Each row of a before or after table is a point. The points were changed in one or more steps. Then noise was added and the rows were shuffled. The steps act on columns, c1 being the first. What was done? A step turns or swaps two columns, mirrors them in a line or flattens them onto one, adds a multiple of one to another, or multiplies or shifts one. Angles are multiples of 10 degrees, from the lower column toward the higher: turns from -170 to 170, lines from 10 to 170 but not 90. Use the fewest steps. Two steps may share a column if one is a turn and the other turns, adds or multiplies; they go together, in the order done. Otherwise the lowest column goes first.

Before (12 x 2)
[[ 0.16  0.01]
 [ 0.23 -0.12]
 [-0.24 -0.28]
 [ 0.27  0.11]
 [ 0.23 -0.26]
 [-0.18  0.20]
 [-0.29 -0.16]
 [ 0.04  0.35]
 [-0.38 -0.02]
 [ 0.02 -0.16]
 [ 0.23  0.19]
 [-0.03  0.23]]
After (12 x 2)
[[ 0.04  1.04]
 [-0.29 -0.47]
 [-0.18  0.59]
 [-0.37 -0.07]
 [ 0.21 -0.79]
 [-0.24 -0.84]
 [ 0.18  0.04]
 [ 0.22  0.57]
 [-0.02  0.69]
 [ 0.23 -0.36]
 [ 0.04 -0.48]
 [ 0.28  0.34]]
Steps: multiply c2 by 3

Before (12 x 4)
[[-0.27 -0.28 -0.36 -0.25]
 [-0.12  0.10  0.00  0.07]
 [ 0.25 -0.81  0.06 -0.48]
 [-0.08 -0.10 -0.48  0.37]
 [-0.12  0.31 -0.33 -0.27]
 [-0.02  0.35  0.00  0.13]
 [ 0.06 -0.05  0.27  0.22]
 [-0.34  0.09 -0.27 -0.27]
 [-0.69 -0.42 -0.26  0.75]
 [-0.67  0.64  0.43 -0.05]
 [-0.37  0.38  0.23 -0.24]
 [-0.50 -0.23  0.13 -0.51]]
After (12 x 4)
[[-0.28  0.03 -0.37  0.38]
 [-0.08  0.34 -0.49 -0.20]
 [-0.10 -0.05  0.02 -0.14]
 [-0.36 -0.24 -0.24  0.14]
 [ 0.04  0.19  0.26 -0.14]
 [-0.38 -0.45  0.24 -0.06]
 [-0.65 -0.51  0.41 -0.37]
 [-0.02 -0.18  0.00 -0.34]
 [-0.10 -0.42 -0.32 -0.01]
 [ 0.26  0.32  0.06  0.89]
 [-0.69  0.83 -0.28 -0.29]
 [-0.48 -0.13  0.10  0.56]]
Steps: turn c2 and c4 by -140 degrees

Before (12 x 8)
[[ 0.04 -0.12 -0.03  0.07 -0.76  0.52 -0.82 -0.18]
 [-0.01 -0.18  0.40  0.04 -0.24 -0.14 -0.01 -0.54]
 [-0.48  0.02  0.61 -0.39  0.26 -0.32 -0.09  0.04]
 [-0.28  0.08  0.45 -0.59 -0.43 -0.15  0.47  0.13]
 [-0.12  0.34  0.21 -0.44 -0.06 -0.31 -0.51 -0.30]
 [-0.20  0.24  0.08 -0.35  0.05  0.28  0.29  0.42]
 [-0.07  0.42  0.76 -0.52  0.07  0.26  0.26  0.11]
 [ 0.44  0.24 -0.07 -0.20 -0.52  0.36 -0.24  0.22]
 [ 0.36  0.04 -0.34  0.37 -0.65  0.34 -0.48 -0.21]
 [ 0.07 -0.23  0.36 -0.66  0.07 -0.02  0.01 -0.02]
 [ 0.11  0.12 -0.22  0.03 -0.64  0.36 -0.57 -0.43]
 [-0.13 -0.10 -0.06 -0.26 -0.33  0.29 -0.06 -0.62]]
After (12 x 8)
[[ 0.44  0.33 -0.07 -0.22 -0.15 -0.62 -0.24  0.22]
 [ 0.04 -0.59  0.37 -0.64  0.02  0.06  0.01 -0.01]
 [ 0.34  0.37 -0.32  0.40 -0.10 -0.72 -0.51 -0.23]
 [ 0.05 -0.09 -0.01  0.05 -0.21 -0.88 -0.84 -0.16]
 [-0.20  0.18  0.08 -0.36 -0.28 -0.06  0.26  0.44]
 [-0.12 -0.05 -0.03 -0.28 -0.15 -0.42 -0.05 -0.60]
 [-0.28 -0.36  0.43 -0.58  0.30 -0.33  0.48  0.15]
 [ 0.11  0.31 -0.25  0.06 -0.10 -0.70 -0.55 -0.46]
 [-0.49 -0.62  0.63 -0.35  0.19  0.39 -0.10  0.05]
 [-0.01 -0.56  0.41  0.01  0.23 -0.19 -0.02 -0.55]
 [-0.08 -0.34  0.76 -0.54 -0.27 -0.03  0.27  0.09]
 [-0.09  0.13  0.21 -0.46  0.31  0.05 -0.52 -0.32]]
Steps: add -1 times c3 to c2; turn c5 and c6 by 110 degrees
